Rows are points. To make a cloud, some directions were put in groups of two or more. Within a group, all points are equally far from the middle, so they leave a hole (a ring in 2 directions, a hollow ball in 3). The other directions are filled evenly. Then the cloud was stretched, turned, moved and blurred a little. How many holes are there, and how many directions does each take, smallest first?
In the rows, zero is written as 128.

Cloud (20 x 3)
[[204  63  96]
 [129 151 164]
 [ 91 150 140]
 [217 131 129]
 [198 132 133]
 [ 93 193 139]
 [218 114 134]
 [150  96 148]
 [179 134  78]
 [161  87 194]
 [103  93 169]
 [150 159  62]
 [160 172  89]
 [120 157 114]
 [151 119 126]
 [184 104 163]
 [107 145 128]
 [198  76 115]
 [175 138 162]
 [141 130 183]]
Holes: 0

Cloud (32 x 4)
[[176  81  91 132]
 [189 181 133  93]
 [152 183 165  93]
 [164  83 116 168]
 [ 98 120 124  66]
 [111 189  61 151]
 [114 143  48 162]
 [164 167  76  72]
 [135 123 177 178]
 [119 124  50 159]
 [137 137 181 174]
 [127  64 108 138]
 [104 105 177 164]
 [191 107 127 162]
 [107  93  94 180]
 [ 95 151 164  85]
 [139 188  57 109]
 [149  65 105 119]
 [197 179  99 136]
 [ 83 164 148  91]
 [152  86  79 158]
 [193  92 137 109]
 [ 99 130 147 195]
 [150 188 170 110]
 [104  81 126  90]
 [ 82 145  62 151]
 [136  64 139 113]
 [ 96  93  74 121]
 [ 69 178 132 152]
 [191 163 162 119]
 [ 70 135 115 180]
 [101 127 161 188]]
Holes: 1 (4)

Cloud (75 x 8)
[[197 133 123  44 125 133 149  77]
 [173 122  59 112  86 114 193 150]
 [ 96 134 156 105 104 187 154  71]
 [130 167  78  25 143 119 110 190]
 [203 104 105  80  97  87 153 108]
 [125 152  53 122  95 157 201 132]
 [162  95  95  57  93 191 122 150]
 [ 48 166 117  64 127  92 114 130]
 [ 84 105 106  24 117 135 129 184]
 [107  96 175  50 137  88 123 114]
 [184 166 138  88 110 153  65 110]
 [194 160 166  47 127 138 179 146]
 [115 146  97  46 168 147  63 162]
 [100 213 139  75 162 178 144 169]
 [172 197  78  47 156 110 140 155]
 [145  72 131 131 108 130  87 183]
 [196 128 126  86 101  67 128 106]
 [102 217 143  90 122 148 123  75]
 [ 74 108 155  75 191 133 139 150]
 [165 179  75 140 151  78 114 160]
 [ 77 172 149  80 134 171 192  95]
 [136 109 107 123  40 141 176 145]
 [200 156 127 127 122  80 104 112]
 [147 120  78  75 170  70 104 109]
 [ 82 136  51  82 103 155 117 184]
 [151 170 100 131 113 205  90 140]
 [ 88 117 158  81 139  74  80 148]
 [118  63 112  95  78 110  94 118]
 [ 94 122 122 115  61 186 122 112]
 [149 199 102 175 125 117 136 161]
 [118 195 135 138  64 156 147 156]
 [143  91  92 151  66 152 117 156]
 [163 136 131 107  59 129 167 196]
 [199 157 145 106 152 189 134 117]
 [171 158  90  98 112  59 140 185]
 [ 63 158 104  61 169 141  83 144]
 [165 123 118 101  57 120  78 114]
 [ 80 150 110 100 123 208  94 130]
 [100 174  95 144  78 183 115 111]
 [104 165 102 194 111 120 143 124]
 [105 191  91  81 120 183  91  88]
 [129  81 153  94 158  91  85 116]
 [159 179 119 132 197 124  91 145]
 [164 129  84 160 152  91 146 188]
 [141 122 152 160 100 181 165 161]
 [179 149 156  99 176 131  94  94]
 [ 63 127 149 153 130 142  94 129]
 [194 114  83  33  97 125 134 125]
 [171 105 143 104  94 169 184  82]
 [152  78  54  81 128 162 158 103]
 [ 83 104 182  86 163 141 162 163]
 [160  98  78  50  71 109 112 160]
 [128 134  63  84 168  84 108 195]
 [189 113 153  46 106  83 128 157]
 [109 149 137  91 100 207 197 123]
 [100 160 126 113 119 172  86  65]
 [139  85  65  76  67 136 107 135]
 [ 97 104 168  85 159 134  85 102]
 [147 198 134 109 150  97 103 201]
 [198 147 169  89 112 117 131 189]
 [115  98 149 104  87 120  83  83]
 [129  89 114 137 105 161 213 141]
 [140 146  37 121 128  75 112 142]
 [135  66 139 123 134 137  97 188]
 [175 141 130  72 120  95  73  89]
 [105 106 109 134  57 132 193 143]
 [ 91 102  76  91 111  88 139  75]
 [189 161  98  68  57 155 135 138]
 [ 84 130 142  87 174 129 206 161]
 [169 153 105  73 159  96 193  92]
 [113 162  88 123 169 105  54 154]
 [135 168 151  58 133 119  76 202]
 [107 160 100 138 110 121  45 137]
 [161 141 118  54  71  77 179 123]
 [ 93 131 187  44 109 126 145 177]]
Holes: 1 (8)

Cloud (89 x 9)
[[131  85 112 185 112 114 129  66 143]
 [165 135 197  87 154 153  97 121  78]
 [143 165 172 175 152 133 120 195 204]
 [162 124 184 157  94 158 142 124 214]
 [ 62 156 155 106  96 208 101 109 158]
 [ 47 154 125 178 161 172 122 135  89]
 [ 84 153  65 142  94 156 200 138 178]
 [151 158  65 124  86 111 111 189 161]
 [130 103 184 115 101 127 183 132 216]
 [ 70 113  58 135 151  90 110 101 144]
 [ 78 118 180  94 157 178 145 182 199]
 [175 120 161  70 154 138  68 131 110]
 [149 106 172 175 158 148  95 153 212]
 [ 95 105 159 173  81 200 164 134 175]
 [ 83 113  59  96 161 117 135 187 188]
 [121 170 157 159  76 155 140 147  69]
 [ 95 181 182 130 153 133 143 214 180]
 [181 130 158  76 123  65 155 155 139]
 [133  93 183 166  86 107 176 169 192]
 [ 88 102 155  53 148 158 120  94  91]
 [105 186 156 129 201 182 142 156 107]
 [ 93 167 179 181 144  95 123 130  83]
 [ 93 157  41 114 124 154 104  94 186]
 [132 198  96 112 119 161 196 119 128]
 [ 82 184 146  93  97 202 124 149 157]
 [166  80 114 125 184  73 118 166 166]
 [107  70 142 133  72 130  76 151 136]
 [ 46 141 181 147 142  89 134  85 136]
 [ 85  98  96 108  83  99 181 116 132]
 [ 59 161 141 135  88  98 123  77 113]
 [161  95  94 141  70 139 120 160 195]
 [175 113 177  89 168 175 122  78 106]
 [164 148 181 154  98  66 136 103 183]
 [ 90 127  90  66 165 178  92  82 125]
 [157 126 173 155 186  62 102 115 138]
 [167 190  90 105 152 149 121  72 130]
 [ 81 163  89  95  92 189 155 182 134]
 [ 60 108  82 170 118 151 136 192 198]
 [130 100 200 106 109 204 141 161 153]
 [124 172 110 110  74 112  68 144 154]
 [ 69 120 189 162 174 162 162  86 151]
 [138 197 146  88 132 119 200 140 160]
 [136 124 172 191  86 105 167 180 101]
 [ 75 157  74 154 163 136  65 130 126]
 [ 55 163 147 163 142 116  72  82 168]
 [135  85  97 163  75 154 117 162 198]
 [129 189 105 165  95 150 130  71 101]
 [150 145 191  90 113 136 114 204 118]
 [160  98 101 163  98 119 116  64 129]
 [111 178  80  85 171 146 125  62 153]
 [ 38 134 173 143 120 183  83 151 159]
 [ 58 168 120 154  85 182 128 125  84]
 [127 196  75 121 129 194 171 138 144]
 [179 122 142 123  78 138 137 130 213]
 [ 82  94 161  48 154 162 117 141  97]
 [196 120  91 127 172 139 124  78 143]
 [141 164  55 141 153  69 114 129 154]
 [157 179 203 167 158 147 118  89 168]
 [105  75  73 106 164 127 102  94 110]
 [118 197  98 115 112 172 182  95 121]
 [109  81 164 154  78 173 125 135  78]
 [ 89 166 135 193 122 164 104 190  97]
 [170  92  80 106 136 120 145  74 166]
 [181 143 176 103 165 176 177 170 115]
 [ 77  61 134 143 169  97 136 189 130]
 [ 88 155 168  83 140 146 183  70 159]
 [152  89 149 151 182 101 110 143 217]
 [124  97 179 177 171 145 110  71 176]
 [109 105 178  98 162  96 142  91 224]
 [169 136 105  96 137  92 153 155  68]
 [ 89 144  78  95  95 182 173 164 185]
 [ 88 187  94 201 123 163 180 133 151]
 [ 87 153 113  66 193 106  81 131 124]
 [132 192 111 146  92 184 158 115  91]
 [ 98 108 111  54 126 187 106 158 177]
 [103 111 162  74 120 107 185 136 210]
 [138  91 105 107 164 150 215 140 149]
 [ 54 120 142  97 195 118  74 153 147]
 [113 130  81  73 148 173 130 101 210]
 [ 82 183 172 111 170 159 107  82 204]
 [ 82 163 187 136 128 101  81 187 125]
 [145 153 163 155  81 183  77 136 117]
 [ 42 161 168 165 115 154 116 182 110]
 [ 49 104 183 111 159  77 108 128 147]
 [ 73 140 101 159 187 141 178  91 130]
 [166  94 182  86 147  91 169 182 179]
 [ 83 129  99 121 199 191 133  86 116]
 [179 130 138 153  80 127 152  69 165]
 [ 86 165  79 152 175 155 151 176 205]]
Holes: 3 (2, 3, 4)

Cloud (93 x 9)
[[179 109  91 100 120  91  97 179 142]
 [117 158 159  48 169 116 141 187  64]
 [166 128 165 158 133 209 153 136  72]
 [ 79 136 102 166 178 169  87 169 113]
 [175 124 157 168 124 171  79  75  57]
 [177 123 104 129  83 140  67  61  71]
 [145 168 160 162 184 103  74 157  74]
 [ 91 123 124  84  71  97  53 132 137]
 [145 108  98 105  42 146 155  90 120]
 [161 158  65 176  92 168 112 181  73]
 [142  93 153 110 104 134 117  86  48]
 [126  81 125  57 102  69 178 158  87]
 [161 174 168 155 114 195 138  87 159]
 [163 153  66 123  97 189 163  94 143]
 [ 59  88 114 164 158 135 174  96  67]
 [155 104 109 102 101  49  80  84 117]
 [174 168 154 110  92 199 159 128  82]
 [ 94  78 203 127 151 119 173  68 152]
 [151 214  95  87  76 118 143 110 143]
 [ 79 164 131 155 193  75 125 135  95]
 [186 114 110  91  98  99  80 144 173]
 [ 64 152 124 163  93 107 139 157 117]
 [111 164 113 179 161 154  96 122 174]
 [174 133 138 110  72  68  83  59 140]
 [129 175 111  95 122 183  80 125  81]
 [168 131  98 193 105 149 111 173  92]
 [138 116 190 120  99  71 134  89  89]
 [173  95 178 138 100 155  66 180  82]
 [180 196 166 125  86 129  88 131 136]
 [ 96  90 123 160 127  76 159 151  57]
 [ 74 124 135 101  80 205  59 145  67]
 [ 87 156  81 116 153 157 192 142 126]
 [154 199  96 187 115 120 163 130  63]
 [ 93  77  91 167 111 122 104 127 102]
 [165 120 166 179  94 163 120 112  61]
 [125 177 154  98 161 106  47 157  61]
 [ 70 172 135 176 139 197 163  75 127]
 [ 66 120 176 118 131 175 157  82  64]
 [ 63 146  75 139  88 131 135  98 130]
 [103 172 150  84  90 176  70 136 190]
 [132 192 107  78  88 192 166 130  83]
 [166 134 173 177  82  61 133 144 141]
 [ 86 193  50 157 107 151 114  85  89]
 [107 118 137  88  93  70  99  72 100]
 [ 79 123 179 104 194 168  76 139 121]
 [ 62  96 134 162 123 125 110 159 143]
 [ 64 140  89 154  76 130 175 159  44]
 [ 83 137 205 112  87  86 128 164 151]
 [ 87  89 113  76  99 143 135 116  70]
 [ 68 155 143 166 163 150 129 107 143]
 [ 86 161 101 147 140 110  92 171 174]
 [122 129 180 104  68  88 159 140  16]
 [139 109 168 173 100  66 136 151 102]
 [ 83 127 194 142 125  64  92 112 147]
 [120 141 131 146 195 141 166 166 134]
 [ 76 114 132 164  61 151 189 179  84]
 [143 141 162 109  42  97 155  88  60]
 [129 148 153 161 203 192 164  87  75]
 [143 164  94 123 136  80 112 197 183]
 [120 223  90  91 105 107 145  69  55]
 [ 55  84 158 160 172 152 158  88  99]
 [126 223 139  73  91  98 152 113 104]
 [179 147 174 153  88  82 179 216 124]
 [103 135 161 109  51 114  74  76 155]
 [113  85 132  74  89 118 138  93 142]
 [138  75 197  65 107  82 137 181 120]
 [152  76 102 151  93 163 143 172 183]
 [108  98  97 100  63 118 112 119 113]
 [ 77 127 118  40 145 142 147 171 118]
 [167  96 172 163 155 140 107 178 120]
 [148 128 100 165 200 139 200  88  78]
 [151 123 173 184  89  90  86  99  84]
 [171  72 139  77 121 151  96 121 198]
 [127 133  74 129 179 171 156 107 159]
 [ 78 116 137  52 125  93 150 127  72]
 [145 178  62 119  93 200 156  82 146]
 [ 68 120  85 116  66 156 161 100 166]
 [159  93 112  90  84 113 125 113 138]
 [171 138 101 153  57 106 194 193 101]
 [140 206 175 133 123 102  79 131 138]
 [ 67 109 178 134 127 171 105 105  90]
 [129 124  81  88 192 146 113 122 161]
 [162 170 177 102 110 153  95 179 158]
 [137 212 175 104  88 163 174 110 157]
 [ 71 169  70 105  87 142 147  82  86]
 [104 186 186 116 122 143 156 164 139]
 [124 172  88 164 147 130 114 152 127]
 [ 77 143 168  65 141 136 145 149  66]
 [ 65 147  95  86 120  95 200 115 163]
 [ 69 107 183  71 146 164 108 175 110]
 [116 133  92 126  17  97 190 117 149]
 [ 61 130 153 149 182  66 122 147  94]
 [ 86 168 196  97  76 111  97 189 155]]
Holes: 2 (2, 2)
